Each wall is flat, endless, passes through zero and stands at right angles to its row. A trip goes straight from one point to another. Which walls does it cross, in order?
(in the rows, 128 means zero)

Walls:
(1): 124	20
(2): 202	107
(3): 89	151
(4): 210	151
(5): 87	182
(6): 90	105
(7): 149	161
(8): 160	131
(9): 172	184
Trips:
86	137 to 133	153 => 7, 9, 6, 4, 8
132	170 to 144	98 => 2, 3, 5, 1, 7, 9, 6
174	179 to 8	167 => 3, 2, 8, 4, 6, 9, 7

Walls:
(1): 174	205	142	74	189	87	174	130	185	89	70
(2): 154	133	174	82	139	128	104	171	98	21	60
(3): 153	91	112	131	96	143	116	174	113	140	115
(4): 67	204	154	101	89	118	97	125	191	134	174
(5): 154	151	168	15	141	47	132	161	121	110	74
(6): 94	160	99	168	136	159	182	106	169	121	160
(7): 159	117	167	156	126	106	108	75	81	86	135
(8): 96	164	135	128	96	94	71	148	167	171	101
(9): 119	100	150	127	149	192	74	114	156	76	127
Trips:
107	175	120	119	130	207	74	110	137	151	126 to 74	155	74	103	160	70	155	167	48	216	86 => 9, 6, 5, 3, 4, 1
157	130	66	73	119	140	122	100	128	57	64 to 188	153	106	55	159	181	187	53	97	124	48 => 3, 9
182	92	149	60	107	148	146	79	126	145	52 to 136	127	171	111	127	152	218	51	137	182	97 => 9, 3, 2, 6
217	80	84	160	157	139	171	121	156	123	134 to 152	134	60	177	127	133	141	75	151	152	136 => 1, 3, 7
100	202	80	111	98	135	174	184	105	102	62 to 145	211	135	146	148	99	134	173	157	188	112 => 3, 2

Walls:
(1): 105	90	122	219	125	166	132	143	134	147	168	143	99	97	124	68	205	110	183	120	132	142	161	136	141	165	121	150	170	70	142	93	155	126	123	158	66	140	112	123	106	96	96	118	98	142	127	212
(2): 94	148	111	69	87	163	70	140	96	113	98	121	100	125	90	126	60	108	141	43	60	137	107	95	55	137	153	133	121	140	203	207	159	131	158	97	95	77	96	157	165	202	171	123	193	127	124	109
(3): 174	64	204	83	99	183	108	91	147	104	75	163	132	145	168	145	123	124	62	144	103	139	144	92	131	118	93	93	148	85	101	106	133	143	95	163	79	54	107	167	135	113	131	111	125	110	65	163
(4): 99	129	124	136	148	189	88	108	183	106	117	101	129	106	150	190	141	141	79	116	99	111	141	98	143	133	132	182	65	64	72	224	48	128	94	132	135	156	94	173	142	152	163	81	127	144	122	133
(5): 113	173	102	144	67	127	165	113	149	199	37	189	161	200	125	115	166	125	110	217	140	114	93	182	85	160	72	120	148	170	125	157	114	131	105	148	96	159	143	100	130	190	138	115	118	100	46	99
(6): 138	100	128	163	131	118	171	108	83	137	118	79	56	96	102	132	89	145	136	144	114	113	127	152	92	72	124	122	127	118	170	87	121	79	146	90	71	91	139	108	132	82	164	107	104	176	97	95
(7): 116	85	139	123	86	160	139	166	114	142	81	124	99	160	159	147	136	116	133	108	126	119	156	153	115	76	153	148	151	172	196	191	167	138	129	134	137	178	114	170	161	166	173	108	203	86	146	149
(8): 135	181	153	120	156	78	115	172	119	102	168	109	77	170	241	144	106	131	180	167	142	98	94	138	143	126	89	220	131	118	86	124	97	130	77	168	191	102	132	228	100	117	90	188	146	165	110	125
Trips:
95	158	121	111	118	171	90	123	155	119	139	131	141	122	63	114	58	99	163	140	153	140	115	80	135	126	110	145	127	130	116	185	81	151	120	115	108	185	122	64	131	82	180	80	123	87	85	146 to 152	117	86	127	117	184	160	148	173	138	144	168	173	166	156	199	119	115	160	139	230	129	215	116	50	121	161	85	186	161	210	131	123	119	144	115	143	160	162	112	114	111	126	75	89	155	179	159 => 7, 1, 2, 4
70	138	136	164	106	169	196	50	91	80	118	116	75	116	118	152	140	149	212	138	181	170	166	134	177	121	144	171	208	126	158	98	108	199	175	141	115	213	143	119	140	117	84	105	119	91	140	143 to 171	134	167	163	152	88	70	113	125	103	107	53	165	96	115	120	138	99	162	161	121	83	106	228	133	99	142	133	160	87	150	146	123	46	163	107	119	113	111	136	86	210	122	154	156	110	87	160 => 8, 5, 2
63	183	90	139	162	210	173	110	163	157	131	139	123	115	133	125	110	109	159	185	65	71	125	106	124	130	115	110	159	96	126	161	105	146	135	171	192	114	164	104	100	130	119	159	67	107	179	99 to 150	142	170	127	93	63	133	116	71	119	131	177	176	67	147	69	71	141	89	167	184	87	83	192	93	182	143	176	155	146	65	63	11	171	141	117	116	148	129	102	140	109	92	92	95	123	143	116 => 1, 4, 6
84	137	144	124	112	151	178	144	77	164	134	111	82	70	127	97	148	100	150	129	142	160	115	68	59	91	78	157	101	116	115	210	172	102	100	141	126	110	134	144	138	102	72	62	180	64	59	147 to 76	65	101	58	120	120	111	104	123	163	82	125	135	178	130	130	143	117	115	103	96	89	170	76	96	89	88	205	176	124	61	137	95	144	79	83	101	142	117	184	163	137	182	98	92	88	105	116 => 1, 6

Walls:
(1): 89	164	116	133	137	185	102	153	111	45	128	85	132	110	134	131	111	126	138	126	175	135	129	146	104	82	119	157	115	105	125	148	151	114	101	87	130	140	136	138	175	180	128	93	135	180	182	151
(2): 139	182	99	124	92	157	86	99	106	153	144	77	111	72	172	74	165	101	163	91	167	137	86	145	133	124	122	147	124	129	129	149	97	147	132	123	115	120	125	134	66	139	135	86	102	166	168	123
(3): 155	109	101	30	86	126	104	116	124	133	107	137	160	115	118	119	167	166	135	203	131	114	164	152	197	83	128	122	144	138	202	149	140	150	135	208	149	165	133	62	123	196	142	149	148	96	88	161
(4): 136	136	89	98	87	101	111	104	140	144	108	118	107	172	153	125	152	130	132	169	102	99	98	133	128	155	205	112	146	133	162	113	160	96	198	169	109	143	126	114	128	131	78	173	78	167	143	124
(5): 153	130	119	102	155	125	146	100	138	125	93	148	128	153	151	183	168	176	116	67	131	171	85	181	164	111	137	125	130	151	104	135	89	94	176	144	94	120	88	95	89	134	93	133	78	143	114	141
(6): 92	177	227	138	112	151	152	150	173	139	125	139	104	113	113	139	146	102	145	178	130	155	130	125	78	102	99	138	156	149	117	116	143	119	171	155	151	124	174	141	109	139	108	142	168	86	101	109
(7): 127	93	146	107	115	113	139	151	71	103	112	141	64	166	96	134	146	149	147	158	110	88	148	171	133	142	71	146	137	99	104	139	64	154	127	189	132	131	96	136	121	179	112	91	94	161	171	117
(8): 107	165	126	107	53	126	125	158	131	146	146	127	169	130	153	159	119	142	138	133	113	109	129	142	138	119	161	187	123	139	82	134	106	148	113	132	106	99	114	181	132	130	97	110	93	148	156	80
(9): 151	111	110	130	123	120	90	126	148	113	153	94	157	120	144	147	101	107	126	82	172	138	153	142	141	98	138	121	148	122	97	61	99	99	117	143	80	132	151	143	109	165	96	144	120	110	157	93
(10): 118	150	135	157	152	107	153	182	123	91	93	105	144	77	123	160	131	99	92	139	126	115	82	123	113	149	129	125	171	156	121	143	113	168	138	43	110	89	102	167	97	152	143	128	141	140	134	150
Trips:
111	131	117	123	95	153	135	126	68	116	77	118	122	102	158	149	151	136	178	152	147	130	182	135	135	110	144	127	109	157	131	168	151	140	71	163	146	111	65	135	165	125	173	29	75	116	184	103 to 74	88	138	171	134	99	80	117	154	180	144	81	130	175	198	111	175	119	97	138	171	146	122	162	121	126	148	102	118	115	150	162	108	102	145	138	73	105	110	163	98	137	170	104	97	129	136	91 => 5, 4, 3, 9, 1, 7
109	154	97	147	75	126	148	142	181	119	146	80	101	128	158	109	147	106	81	77	93	121	116	137	102	113	86	122	149	107	119	109	172	136	131	118	163	151	148	153	140	133	109	92	102	108	118	109 to 132	165	101	135	104	169	123	137	153	118	56	123	98	99	121	145	123	98	158	106	128	130	96	133	135	122	109	157	101	137	126	173	169	115	132	102	185	77	115	81	144	107	162	136	97	134	179	180 => 9, 4, 8, 5, 6
154	78	158	109	156	171	182	93	182	137	120	135	84	121	151	144	160	123	138	141	166	132	132	151	128	163	118	144	164	99	133	134	135	142	110	156	114	132	123	90	102	120	152	89	126	118	149	115 to 132	109	106	74	131	189	103	117	134	66	71	119	124	113	128	95	133	170	141	96	123	131	148	140	143	123	126	133	116	167	80	124	154	98	160	137	160	102	149	117	158	128	135	173	101	171	125	78 => 4, 1, 9, 6, 8
168	130	53	138	113	167	119	131	95	142	78	124	153	129	132	108	144	145	165	119	142	117	144	74	101	159	121	131	165	138	120	199	115	106	146	129	143	112	141	162	131	70	88	146	68	129	124	89 to 127	144	169	133	160	136	177	156	28	127	127	106	131	146	145	119	115	147	126	114	111	141	176	154	165	143	72	154	37	165	130	112	150	140	64	113	186	170	128	111	152	76	140	133	100	124	157	106 => 7, 5, 4, 1, 2, 8

Walls:
(1): 117	109	77	107	144	153	177	132	161	117	124	135	148	140	191	77	147	168	168	138	139	159	95	187	67	141	70	111	122	83	131	91	129	84	144	118	134	143	163	155	119	81	143	139	148	88	115	176
(2): 118	84	81	144	129	105	83	125	111	161	100	99	120	102	140	148	110	111	80	158	133	130	105	134	168	165	162	79	153	120	98	136	159	149	112	131	110	154	113	107	127	138	121	117	145	134	105	160
(3): 169	141	105	113	139	110	84	175	127	117	155	154	137	131	148	105	104	117	145	115	145	130	117	209	115	118	105	128	117	158	144	164	71	128	121	114	91	75	108	122	43	143	113	110	131	113	116	109
(4): 115	144	92	98	175	125	106	112	121	113	182	130	75	168	121	146	177	110	118	160	82	148	146	124	106	137	149	178	183	108	146	134	150	136	178	102	127	117	185	182	127	57	132	128	135	138	119	183
(5): 135	123	113	105	143	177	142	131	143	164	114	95	158	167	115	115	94	98	135	193	130	162	108	156	194	108	113	207	85	110	100	148	140	118	156	135	112	110	101	106	168	89	131	107	71	154	55	152
(6): 119	165	156	92	138	136	76	147	132	110	185	137	131	106	106	143	153	170	111	94	99	116	97	126	99	164	109	55	133	146	105	123	119	119	112	111	116	127	143	135	135	124	146	155	134	132	148	119
(7): 86	123	84	120	106	162	74	163	104	138	178	153	156	115	115	83	136	76	110	108	83	75	136	122	116	95	115	99	130	110	144	117	125	141	126	161	101	144	137	127	181	101	123	60	142	120	131	156
(8): 116	85	103	192	97	91	109	131	134	95	160	125	88	142	109	119	92	159	169	58	97	130	76	153	131	114	165	175	114	129	128	118	173	171	191	121	112	157	104	99	89	159	147	119	79	107	153	154
(9): 116	110	102	138	108	180	148	94	140	131	88	190	164	160	109	152	162	109	130	129	59	134	131	147	94	53	101	111	190	165	96	139	132	109	161	93	96	116	168	164	91	105	149	113	89	124	130	75
(10): 121	164	138	101	103	131	123	109	112	121	118	96	124	142	131	112	81	155	84	131	127	98	93	128	114	113	132	141	126	169	91	128	190	103	104	157	106	126	107	120	120	166	109	159	105	166	119	141
Trips:
112	63	144	179	134	135	178	136	170	138	133	153	97	45	95	119	126	128	81	125	140	148	249	78	113	97	150	166	111	110	97	169	116	141	116	82	132	150	119	142	90	139	153	156	117	121	114	114 to 160	118	98	163	157	85	111	111	98	166	141	177	176	117	138	99	104	111	170	143	124	160	142	80	141	114	148	160	117	146	170	160	101	130	150	166	107	193	149	149	75	117	108	120	119	99	154	119 => 3, 4, 7
89	115	91	127	141	62	150	156	140	155	121	127	145	130	134	146	99	97	102	163	95	106	103	138	89	186	136	158	176	135	122	179	134	158	122	128	83	161	99	140	147	126	131	117	113	205	166	99 to 111	144	124	84	111	134	138	138	143	138	107	134	125	125	87	161	110	109	130	171	95	119	113	127	105	77	144	123	143	118	136	134	136	164	81	98	98	97	126	174	136	110	176	131	167	115	126	205 => 8, 6, 1
129	123	142	77	122	137	115	125	139	129	154	132	149	115	162	127	145	129	79	123	108	134	162	136	66	148	126	119	94	156	150	100	123	114	138	118	129	162	108	120	166	149	93	166	121	129	114	131 to 96	111	120	158	132	116	161	148	104	122	88	126	90	159	160	103	141	148	126	80	107	146	182	103	120	155	171	111	190	144	119	137	132	137	112	73	153	85	140	161	126	147	101	120	153	107	89	67 => 4, 7, 9, 10, 1, 6, 2
